Each row is a point. Any point is a mix of the corners, with weights that add up to 1. It lies inside the corners' shape when no weight is negative. Is each point inside? If not, which corners have a negative weight?

Corners:
(1): | 36 |  4 | 15 |
(2): | -56 |  10 | -43 |
(3): | 27 | 33 | 61 |
(4): | -37 | -36 | -33 |
Points:
|  -7 | -19 | -23 | => outside (3)
| -42 | -21 | -20 | => outside (1)
| -4 | 20 | 20 | => inside
|  5 | -9 | -2 | => inside
| -4 |  8 | -4 | => inside

Corners:
(1): |  11 |  -4 |  21 |  31 | -17 | -30 |
(2): |  -6 | -11 |  -5 | -18 |  -1 | -37 |
(3): |  10 |  -6 | -48 |  17 |  15 | -48 |
(4): | -22 |  -9 |  44 |  29 |  21 |  37 |
(5): |  25 |  33 | -14 | -13 |  -6 |  76 |
(6): |   9 | -79 | -17 |   1 |  19 | -60 |
(7): | 41 | 48 | 24 |  1 | 26 | 49 |
Points:
|  17 |   2 | -17 |   9 |  15 | -12 | => inside
|  9 | -4 | 16 |  8 |  3 | 15 | => outside (3)
| 15 |  0 |  0 |  9 | 23 | 50 | => outside (1, 2)
|  13 | -16 | -10 |   4 |  13 | -54 | => outside (4, 5)

Corners:
(1): | -38 |  11 |  -5 |  25 |   4 |  11 | -40 | -26 |   9 |
(2): |  30 | -69 |  -9 |   7 |  13 | -60 | -87 | -24 |  12 |
(3): |  14 |   0 | -10 | -17 |  13 | -30 | -90 |  12 |  13 |
(4): |  21 |  13 | -91 | -14 |   8 |  -6 |  45 | -26 |   1 |
(5): |  10 |   9 |  10 |  -3 |  52 |  -3 |  -2 | -32 |  21 |
(6): | -35 |  30 |  10 |  -2 | -10 | -15 |  66 |  36 |  -8 |
(7): |  -7 |  33 |  27 |  39 |   9 |  20 |  64 |  23 | -36 |
(8): | -24 |  27 |  13 |  45 |  19 |  18 |  50 |  34 |  21 |
(9): |  32 |   5 |   3 |   3 | -39 |   3 |  49 |   0 |  18 |
(10): |   6 | -42 | -24 | -38 |  31 |  12 | -47 |  -1 |  12 |
Points:
|  -2 |   7 | -16 |  -4 |   7 |  30 |  19 |  15 |  10 | => outside (2, 5, 6)
|  -1 |   1 | -10 |   1 |  16 |  -1 |  -1 | -26 |   5 | => outside (3, 8)
| -7 | 39 |  2 | 22 |  6 | 19 | 71 |  0 | -1 | => outside (2, 3, 10)
| -29 |  20 | -18 |  11 | -14 |  28 |  76 |  27 |  -3 | => outside (2, 3, 5)
|  46 | -30 | -20 | -20 | -21 | -36 | -17 |  11 |   2 | => outside (1, 5, 8)
|  0 |  1 | -7 |  1 | 11 | -7 |  0 | -9 |  4 | => outside (8)
|  -4 |  -9 |  -8 |  -6 |  28 |  -5 | -26 |  -2 |   5 | => outside (9)

Corners:
(1): |  -2 | -33 |  16 |  25 |  30 |  12 |  -7 |   7 |  29 |  20 |  41 | -24 |
(2): | -44 |  15 | -44 | -53 |  -6 |   8 |  -5 | -36 |   8 |   5 |  10 |  19 |
(3): |  26 | -13 |   7 |  -1 |  43 | -19 |  -4 | -19 | -33 |  54 |  -5 |  69 |
(4): |  15 | -20 | -39 |  31 |  -6 |  22 | -46 |  67 |   8 | -57 |  31 |  15 |
(5): | -19 |  57 | -30 | -49 |  22 | -32 | -21 | -52 | -13 | -16 |  -6 | -11 |
(6): | -22 | -17 | -29 |  56 |  36 |  25 | -15 | -38 |  27 | -18 |  -9 |   5 |
(7): |  54 | -23 | -53 | -15 |   8 |  25 | -36 | -15 |  11 | -37 |  43 |  19 |
(8): |  -1 | -14 | -21 |   9 |  -4 |   8 | -68 |  20 | -56 |  16 |  -8 |  26 |
(9): | -40 |  50 |  24 |  28 |   8 |  39 |  -8 | -22 |  22 |  23 |  -9 |  16 |
(10): |  -4 |  20 |  27 | -62 |  13 |  -4 | -35 | -26 |  12 |   0 | -27 |   8 |
(11): |  -7 |  19 |   2 | -17 | -32 | -39 | -21 | -47 |  12 | -23 |  12 |   9 |
(12): | -30 |   9 |  -5 |  13 | -13 |  30 |  66 | -54 |  -1 |  37 | -35 |  -2 |
(13): | -28 | -23 |  24 |  58 |  15 |  41 | -20 | -12 |  -3 | -65 |  26 |   1 |
Points:
|  12 | -33 | -24 |  15 |  18 |  52 | -46 |  13 |  24 | -40 |  37 |   1 | => outside (3, 5, 11, 12)
| -10 |  23 | -22 |  -7 |  -8 |   5 | -34 | -23 |  -2 | -37 |  -6 |   0 | => outside (1, 2, 3)
|  -7 |  -9 | -17 |   8 |  10 |  10 |  -8 | -24 |   1 | -12 |   4 |   9 | => outside (9)
|   5 | -10 |  -9 |   3 |   8 |  18 | -20 | -15 |   2 |  -8 |   5 |  27 | => outside (1, 5)

Corners:
(1): |  -8 |   2 |  66 |   3 |  28 |  41 | -21 |  11 |  29 |   4 |  28 | -19 |  -8 |  55 |  25 |  50 |  30 |  70 |
(2): | -40 |   3 | -29 | -21 |  46 |  -1 | -20 | -17 |  -5 |  11 |  -8 | -46 |   7 | -45 |  21 | -53 |  61 | -28 |
(3): | -25 | -30 |  59 |  15 |  23 |  23 | -30 | -29 |  42 |  -5 | -14 | -22 |   0 |  47 |  33 | -19 | -30 |  40 |
(4): |   1 |   1 |  -6 |  -5 |   5 |  31 | -19 |  43 | -45 | -15 |  12 |  20 |  29 | -33 | -30 |   3 |  47 | -27 |
(5): | -26 |  -8 |  29 |  14 | -17 |  50 | -24 |  34 | -28 | -22 |  27 | -41 |  -2 |  12 |  35 |  59 | -20 |  32 |
(6): |  35 |  33 |  48 | -10 | -16 | -51 |  26 |  19 | -34 | -60 |  39 |  49 | -30 |  25 | -61 |  53 |  33 |  20 |
(7): |  36 |  11 | -43 |  35 |   6 | -67 |  21 |  45 | -63 |  24 | -11 |  37 |  -2 | -52 | -26 | -13 |  54 | -33 |
(8): | -26 | -53 | -14 | -15 | -32 |  10 |  50 | -16 |  15 |   2 |  27 |  21 | -18 |  -5 |  -7 |  50 | -29 |  17 |
(9): |  50 |  41 | -18 |  44 |  -1 |  19 | -23 | -24 |  -9 | -22 |  -1 | -31 | -36 | -14 | -24 |  20 |  45 |  -3 |
(10): | -33 | -50 | -13 | -31 |  19 |  25 |  41 |  29 |   8 | -22 |   2 |  19 | -29 | -30 | -31 | -37 |   4 |  48 |
(11): |  21 | -40 | -48 | -40 | -27 | -34 |  31 |  48 | -34 |  45 | -31 | -24 |  48 | -57 | -42 | -29 |  33 | -37 |
(12): | -18 | -29 | -33 | -10 |  28 | -44 |  35 |   5 |  27 |  43 | -19 |  25 |  32 |   5 | -20 |  48 | -23 |  45 |
(13): |  -6 | -29 |   8 | -34 | -12 |  32 |   9 | -34 |  39 |  42 |   3 | -16 |  17 | -24 |  15 |   0 | -24 |  74 |
(14): |  49 |  -9 |  10 | -55 |  25 | -65 |  25 |  46 |  24 | -14 |  20 |  45 |  -7 |  42 | -27 | -24 | -14 |  -4 |
(15): | -22 |  11 | -11 |  29 |  -9 |  26 |  27 | -23 |  40 |  60 |   3 | -28 |   5 |  35 | -13 | -10 | -34 |  76 |
(16): |  27 |   2 |   5 |   3 |   4 |  10 | -46 | -46 | -35 |  33 |  20 |  -1 | -38 |  68 |  25 |  40 |  37 |  28 |
(17): |  71 | -38 | -47 |   0 |  -6 | -70 | -28 |  38 | -20 |  -2 |  39 |  46 |  22 |  49 |  34 | -45 |  43 | -15 |
(18): | -13 |  34 | -12 |  32 |  12 |   8 | -59 | -38 |  33 |  72 | -48 | -26 | -28 | -32 | -27 | -12 |  53 |  43 |
(19): | -34 |  28 | -36 |  22 |  -8 |  61 | -10 |  -8 | -34 | -27 | -47 | -16 | -33 | -47 |  40 | -32 |  47 | -35 |
Points:
|   8 |   3 |   0 |   1 |   3 |   5 | -11 |  10 | -12 |   0 |   4 |  -3 |  -8 |   1 |  -4 |  -6 |  25 |  12 | => outside (8, 12)
|   3 |  -9 | -10 |  -3 |   5 |  -9 |   3 |   4 |   1 |  18 |  -3 |  -4 |  -1 |   1 |  -4 |   2 |  14 |  18 | => outside (4)
|  -7 | -18 |  -3 | -13 |  10 |  -5 |   9 |   9 |   3 |  15 |   6 |   4 |  -1 |   1 |  -9 |  -4 |  10 |  27 | => outside (9, 19)
|   9 | -10 |  -4 | -10 |   0 |   0 |  13 |  20 | -10 |  -2 |  18 |   6 |   0 |   4 |  -7 |  15 |  16 |  14 | => outside (3, 18)
|  -5 | -12 |  -7 |  -4 |  19 |  14 |  -6 |   0 |   0 |  -3 |   1 |   8 |  -3 |  -4 |  17 |  -4 |  21 |  10 | => outside (5, 6, 11, 15, 18)
|  11 |   4 |  -9 |   3 |   7 |  -3 | -12 |  -2 | -16 |  -1 |   9 |  10 | -19 |   3 |   0 |  14 |  34 |  10 | => outside (3, 11, 15)
|  6 | -9 | -2 | -1 | -2 |  4 |  1 |  4 | -1 |  8 |  4 |  6 | -4 |  3 | -6 | 13 |  9 | 26 | => outside (2)
|  7 |  0 | -4 | -3 |  6 | -6 | -3 |  6 | -8 |  4 |  4 |  0 | -9 | -3 | -6 | -8 | 26 |  6 | => outside (12)
|  12 |  -2 |  -7 |   9 |  -3 |  -4 |   3 |   6 |  -5 |   8 |   3 |   5 |  -7 |   3 | -12 |   8 |  14 |  20 | => outside (2)
